Each wall is flat, endless, passes through zero and stands at right angles to its row. A trip goes straight from one point to another. Which walls does it cross, in order?

Walls:
(1): [ 0 29 18]
(2): [-15   0  -9]
(3): [-8 30 16]
(4): [ -9 -14   9]
(5): [18 24  1]
(6): [ 10  13 -16]
Trips:
[-8  7 29] to [ -8 -17 -26] => 5, 2, 1, 3, 6
[  7 -60 -18] to [-24 -16  -4] => none
[ 16 -16  16] to [-2 13  6] => 5, 1, 3, 4, 6
[ -5  14 -14] to [  5 -25  13] => 1, 3, 5, 4, 6, 2
[-24   7   7] to [ -8 -12 -24] => 1, 3, 6
[  0 -12  18] to [-25  12  -9] => 1, 3, 2, 6, 4

Walls:
(1): [ -6  10   4  21 -19 -23 -19   5 -28  25 -18  10  27 -35]
(2): [ 12   1  20  -7  12  14 -37  33   5 -13   4  15  15  -1]
(3): [  4  31  -7 -27 -18   7 -27 -16  18  -4 -35   3  -6  30]
(4): [  8  15   3 -32 -19  -6  51  16   3   5  17   1 -15   6]
(5): [ 16   1   2  24  59 -15 -13  -4 -21 -29 -33  10  44   4]
(6): [-17 -32  18 -27  16   7  18  -6   0  27 -32 -12 -23  -8]
(7): [ 15   7  13   4 -15 -31 -27 -22  44   9  39  -5 -21  41]
(8): [ -2 -31 -11 -35  -5 -29 -27 -11  24 -16  -1  -3  13 -28]
Trips:
[ -3  28  -3   2  28  21  15 -21 -53  51 -22 -17  10 -49] to [ -2  -8  12  13 -13   3 -45   8 -31  23  28  21   6  -9] => 2, 6, 5, 7
[ -4  10 -44  27 -13  16  13   4  -9  13 -16 -13  15  25] to [  4 -19 -13  -8 -29 -27  29 -12 -32  -2   4 -20  35   0] => 4, 3, 8
[ -9 -16   4 -22 -10  40  -1  15  35 -41  15  -3  21   6] to [ -6  -4  -7 -24   1  -8  37   6 -10  23  22  17 -31 -13] => 3, 6, 2, 8
[-23 -21   5 -30  39  40  -7  -6   2  28  -9  22  17 -13] to [-16  -3   8 -45   5   4  22  36  -5   0  44  -5 -21   6] => 5, 4, 8, 7

Walls:
(1): [ 18  15  26   4  10 -25  17   5 -18  20   4 -25  -9   7   5  13 -21 -25
 -32  -9 -31 -32  33 -10  23 -13 -21  -2   8  -1   9   2 -12   8  -4  16
  25  13  27  20  20 -21  22 -26 -25  20  -9   0]
(2): [ 14  -9 -27 -43 -23  18  24  38  18   8  29 -31  11  35  20 -17  27  -4
  -5  10  -8  37  19 -11   9  20  -4  20 -20 -26  55  30  20 -40   7  11
  18  31  -8 -28  31   1  29 -11 -11  27 -35  17]
(3): [  9  33 -27 -21 -20   0 -35   4  33  -4  23  -5   6 -39  11   8  20   2
  -7   3  16  33 -15   4 -20  16  37  21 -15  18  18   3   0 -22  -7  25
  24  11  40 -10   8 -33  27   0  -7 -13 -35 -27]
(4): [ 11 -19  -7   0 -25   2 -21  15  15 -21  36 -21   0  20 -14  -8 -14   2
   9  22   7  20   3   0  -8 -34  25  25 -29  15  31  15   3 -28 -18 -18
  13   8  32   5 -30  17 -12   3  28  -8  26 -17]
(5): [-42  -7 -16  -9  19  27  15   1   6 -20  -5  -5   5 -14 -18   4 -18  -3
 -10  12  22   2   6  22  -3  10  -6  10  29 -20  21   1 -30 -15 -19  -1
 -17  20  21 -42 -23 -27  -6  20 -10 -24  -2  24]
(6): [-13   7 -26  -7  -2  -1  -1  21  18  18  16  12 -17 -53  22  -2  -3  21
   1  17 -52 -10   5   2   9   0  -1   7  18   8  22 -11  -5   4  26  -9
  19  34  15 -22  19   7  11   0  14 -39 -40   2]
(7): [-21  10   2   5  47   8   4 -19 -25  -5  11 -26   3  -8  18  20 -22   3
 -54   8  13 -18 -13   1  17  19   1 -19   6  25  29  28  -6   9 -19  -5
   6   1  -6  -2  10  37   5   0 -27 -40  17   6]
(8): [  9  -9   3  -5  -8 -24  -9  -4  -7  18   1 -39  -8 -13  22 -18  20  20
   3 -31 -12  15 -14 -13 -15 -32  15 -21  12 -28 -13 -12   6  12 -23  29
 -18  11  -9  -3  20  19  -3  -8   3  11   6 -31]
(9): [ 22 -36   6  22  35   7  11 -14 -21  17 -38  18  19 -13  27  15   2  -3
  -2 -16 -42  16 -16  39   9 -33  21   2  35  35 -11   2 -29  24   4 -11
 -22   7  14  15  -4   8  -3  15 -28  -8   9 -12]
(10): [ -9  10  21  29   6  13  -9  -8  12 -20   8  -5  19  -1 -18   7   9 -19
 -22  -4  32  11 -25  26  29   4 -35 -14  22 -12  11  60  26  22 -12  21
   0  17   8  13  12 -45 -56 -23 -14  -2 -24  -4]
(11): [  5  32 -33  11   4   8  19   6 -11  21  27   0  33 -19  20 -15  16 -28
   1 -17  11  36  -3  14  29  15   6  26   6 -19  16  14  15  -8  -8   3
 -21  17   6  -8  -9  16   5  21   4 -12  16  -9]
Trips:
[  0  -9  -7 -24 -18 -52 -27 -23   2  -5 -14 -20   7 -15  -6 -37  10   5
 -22  24  11 -32  -3  11   6  30   2   6 -11  43  28 -10  -9 -24  -2 -34
  -6   9  -2  -5  50   1 -13  -9  -4  14  20 -27] to [-16  -8 -16  13 -10  13 -12  -9   8 -15   5  -4 -15  -5   0   0  12 -18
 -29  18  30  18  13  38  -7  -3  50   6 -17 -10   3  -5   1  -7 -18  41
   6  40   1  -6   8 -45  -4   0  16   2  15 -19] => 1, 10, 5, 6, 11, 7
[ -4 -20 -10 -42  -8 -13 -37 -11  -8  -8  11  -6   7   1 -13  -4  -3  43
  17 -34   7   5   6  -4   5 -13 -11 -18  14  30 -18 -10  18 -16  -2  11
 -10 -25 -20   3 -11 -14  10  42   7  21  -2  -6] to [ 25   5 -23 -11 -19  -5  -3 -11  -4  -9 -24  21 -30  31   5 -19  13  47
  21  -4   8 -17  15  10 -29  28 -11  -4 -10 -15  -3 -17   7 -15 -29  15
 -21 -14   4 -15   5 -19 -11 -34   5  22  14   6] => 4, 3, 2

Walls:
(1): [ -8  -8 -36  23 -29  17  37  21   0 -39   2   1 -16 -11 -39  24 -10  -7
  11 -15 -11   5   8   7  -8  16 -19 -28 -14   6 -10  -7  10  -5  23  21
  -3   5  -1 -10  11  21 -19 -19  -1  18   1 -18]
(2): [-33  -2 -13  12  10   8  -6  14 -16  10 -18  -8 -13 -13  -9  -7 -24  22
   8  -4   4  15  -3   4  13 -16 -17  -5 -13 -16  13  -8   1 -30  -9   1
 -26  -1   0 -26   2 -20  19 -31  20 -15  22  22]
(3): [ -6 -46  22  10   8  -7  16   2   4  11  -2 -15   8 -13  -2 -36   0   7
  12 -41   3  -7   7  17 -37 -13 -13   0  11 -22  13 -42  17 -10  -6 -15
   9  -4  20  12 -29 -41   5 -14 -23  -3 -39 -11]
(4): [ 37 -10  -5  13  13  14  32   1  16  32 -16  33  15  17  -4  20   1  15
  34   9   0  12  17 -40  -7 -12 -13  13 -22  27 -26  12   5  -2   6  38
 -27  28  38  -5  16  18   1  -5   4   0  12 -31]
(5): [ 14 -11 -24 -37  14  37  46 -13 -14  34 -31   5  -5 -43  32   0  -8   5
   0 -11   3   7  15  27  12   2 -34  10  24  -3   3  -8  -7 -11   8 -16
 -15   4 -17 -11 -21   9 -16  -5 -22  53  24   2]
(6): [ 12 -17 -22  -3  11   8   5  27  22  11  25  12 -16 -28  15 -19 -18   5
  13  -7   4  19   9 -21 -10   8   2  29  18 -27  -2 -25 -32  -3  44  -1
  -9   8  -2  -1  -6  -4   8  -2 -24  -4 -25 -19]
(7): [ -6 -17  32 -12  15 -20  37  -2  22  24 -21   8  25   7 -26  32   0  15
 -29   5 -16  12  33  22  42  -4  23   4 -10 -15 -29  19   3  22  -3 -22
  16  13  -1 -10   3  15 -19  24   0  -5 -25  15]
(8): [ 12   6 -21  14  10 -21   1 -17   5 -21 -12 -17   8 -14 -29  11  34 -39
 -19 -16  -2  -4 -47   7  -3   4  30 -15  39   9 -40   1 -38  11   7  40
   0  -6  -5  -9  24  -7   2  14 -12  20  -5 -14]
(9): [ 13  22  -5  26  -1  25   4  33  14   5  12  16   9  12  -5  -1  13  10
  23 -15   6   6  -7 -23   5  -8  -1  14   3  -2  15  -9  -9  15   6  -8
   8   2  -5 -10 -38 -22 -21   4  17   7   4 -33]
(10): [-32   8  11  11   3 -20  -8 -11  13   7  22  25   8  11   1 -13   9  41
   8   7  15  15  -1   9  10   6 -25 -16 -18  32  53  10  -4  10 -10   9
 -42   2   1   1 -28   9  -8  15   8   1  -9 -23]
Trips:
[  2  23   7  30 -32  11   8 -12  15   8 -10  -7 -10  22  15   8 -14  -5
  -9 -38 -32  -3 -22 -13   1  15  19  -7  -5   7  36   3  -2 -51  23   1
 -15 -12   2   9  31 -14  -4  14  21  -5  -7 -15] to [  6  -7  19   8  11  24  14   0 -21   2 -14  16 -22  34  18   5 -14 -19
  10 -12 -13 -14 -18  27   3   5   6 -46 -13   0 -27 -26 -32  -2 -42  29
 -12   4  14  24  -2 -43 -16   2  13  13  -5 -20] => 3, 10, 5
[ 29 -13  10  -3 -20  39  -7 -13 -15  -9 -10  -9  -5  -4  20 -45 -38  17
   7 -33   1 -23 -23  25  26  -5   9  -9  28  20 -20   7  12  -5  -8 -29
   4 -30  19  -9  10  -4  -8   0 -20  -5  28 -12] to [-13  16 -11  -7   1  20 -22  -3 -19  -4 -37  13  -6   4   1  -3   4   6
 -16  -4   3   5   9  34  -3 -28  28  -4  20   0  12 -23  17  -1  -9  -4
  10 -39  -5 -15   0  15 -10  10 -14  14  -7  -8] => 8, 7
[ 20  -3 -16   6  14  15 -10  -6  23  21  -3  22   7  48  -7  27 -16 -15
  33   0 -26 -28  11   8  -5  -7  -1 -10 -17   7 -23  12  18 -19 -17   9
 -13  -5  -1  13 -22  43  30  20 -60 -10  15   5] to [-39  -1   0 -17  -5 -17 -12   2  10  28  16  11  30  31   2 -13  22   4
  20 -19  18 -20 -28  26   5  25  21  -5 -24 -12 -54  11  25   4  10   4
  19  26   9 -13  35 -14  -8 -14 -11  -6  19 -10] => 1, 8

Walls:
(1): [  2  16  -8  11   7   1  25  15  16   4 -17 -12   3   3  -7   9  20 -11
   8  -5 -13 -13  14  28   1  11   4  -2 -16   6  15  13 -18 -28  -6 -16
  -6 -21  21   0  29  15  60  21 -19 -16  20  -3]
(2): [ -8  -3  -7  -4  19   3 -12 -24 -13   1  19  -3  -6  27  10   3   8  -6
  25   5 -11  10 -13  -5 -29 -29  15  11  -2   4  19 -15 -21  -7   0  -4
  -1  38 -12  -4  -5  -9 -16   9  13  24  17  12]
(3): [-16  -2  10 -10  33  17 -17   4  -4 -28  11   7  -4 -19  18 -28 -14   5
 -13   4   1   2 -11 -14  12 -24   1   8  20   7  15  -1   7   3   7   7
  -8  32 -25  -1 -21   3  15   5  24  -7 -11  -2]
(4): [-23 -11 -27  20  -5 -18   8 -14 -11 -28  28  -4 -37  -8  12  -5 -15   3
   0  16 -34  11  16 -15  18   3  -4  -5 -14  -1  26  -8 -12  -6  12   7
  -9  -8   3  24  24   7  17   3 -18  -5   3  -5]
(5): [ 18  -5 -22  11 -29   2 -33 -26  -7 -13  -3 -11  11   9 -10  31 -18   7
  22  -1 -14  13   1 -12  -9  15   8  10 -20 -21   8  -6   3   2 -19   1
  15   7  -2   5  17   6 -15 -44  31  15  -3  18]
(6): [ 20  21  10  23 -18 -23  15   8   3  12   6  -7   4  12  -8   6  14 -12
  11  11  24   1 -17  -5   9   6 -25 -29  34   5   6   1 -22   3  17 -16
  15   3   6   6  -8 -19  25  -8   1   3 -16   6]
(7): [ -2  -7  -6 -24 -22   5   6 -15 -16  10 -23  -2 -16 -24 -26   4 -15  -7
  12 -20 -13 -35   5  11 -26 -11  -1  12  21   0  -7   0  22  22 -11  -3
   0  -4  -5  -1   7   8  13  12   8  -8 -31 -20]
(8): [-14  -6   3 -17   5 -11 -18 -22 -10 -15   9  15  21 -13  19 -25  -3  -3
  -4  11  -2   0 -16   2 -17 -29   1  14  -6  -4  23   3  -6   2  -5  31
  19  -5 -23  12  -5  -3 -16  -9 -38   2  -1  25]
(9): [  0 -21  -4   5 -17   9  39  -2 -10 -38   8 -12 -28  -8 -15  -7   7   0
 -11 -20 -26   8  -7  26 -11 -15 -17   8  13  13 -10  12 -12   6   7  -8
   4  10 -15  -4  29   1 -12  12  20 -13  23  22]
(10): [ -9  -6 -15  -3  -6  -7 -39  -2   4   3  -2  -8  24   0 -16  -3 -15   9
  -2   4   2 -35  -9 -11  14  -3 -16  13  -6  13   2 -34  -5   0   2   5
 -35  -7  -3  -2  -4  -7  13 -23 -12  -3   4  -1]
(11): [  4  19 -24  -8  -5 -15   3   5  15   3 -11 -28  18   1   0  -7 -29  12
  -9 -18 -14   1  -3  42  -5   2  -4 -13   0  26 -29   7   7  -3  35 -18
   4  13   3   9  23  30  -9  -9  -4 -16  18  21]
(12): [-18  -8 -11 -14 -11   7  -2   0  -3  11   7   0  10  -9   6 -13   0   4
  13  27  -4  26   1  -9 -17  15  22  21   9 -15   6  28  16 -17   7   7
  26 -21   7  -3   3   6  19  11   2  -8  -3   2]
Trips:
[ -4  10   5 -16  19   7 -16 -26  14  10  -4  -5  -7  10  15  21   3 -19
 -37   6  -4 -12 -20   3 -24  18   7 -36 -12   7   6   7 -11 -26 -10  -9
 -23 -11  27 -39   9   8   5   4  19 -20   1  -6] to [ -3   1 -15  -4  28   9   3 -17   2 -19  -5  -6  10   4  12  27   8  30
   8  13   7 -13 -10  15   2   7  -9 -14  17   9  11 -11 -25 -10  -2   1
   2  16 -34  -3  18  19  21 -20  21   1  27  15] => 5, 3, 9, 6, 4, 8
[ 37 -22 -18  22   1 -22  30 -14   1  -7 -44  32   1 -11 -21  -3 -25  -2
  26  -3  19  16 -19  12 -28  -2 -17 -15 -20 -19 -13  30   9 -14  32   9
 -14   4  12  36  13 -48  12   0  18   5 -18   6] to [  6 -17   2   3   2  -4   1 -36  25 -25  -3  20  10   8 -32   9  10   2
   4  -5  49  -3  22   0  14  -6 -13  32 -10   6   1  -2  -7  46 -16   4
   1  -3 -18 -19   7  -6  -8  -8  -4   0  -3 -10] => 12, 1, 11, 8, 10, 6
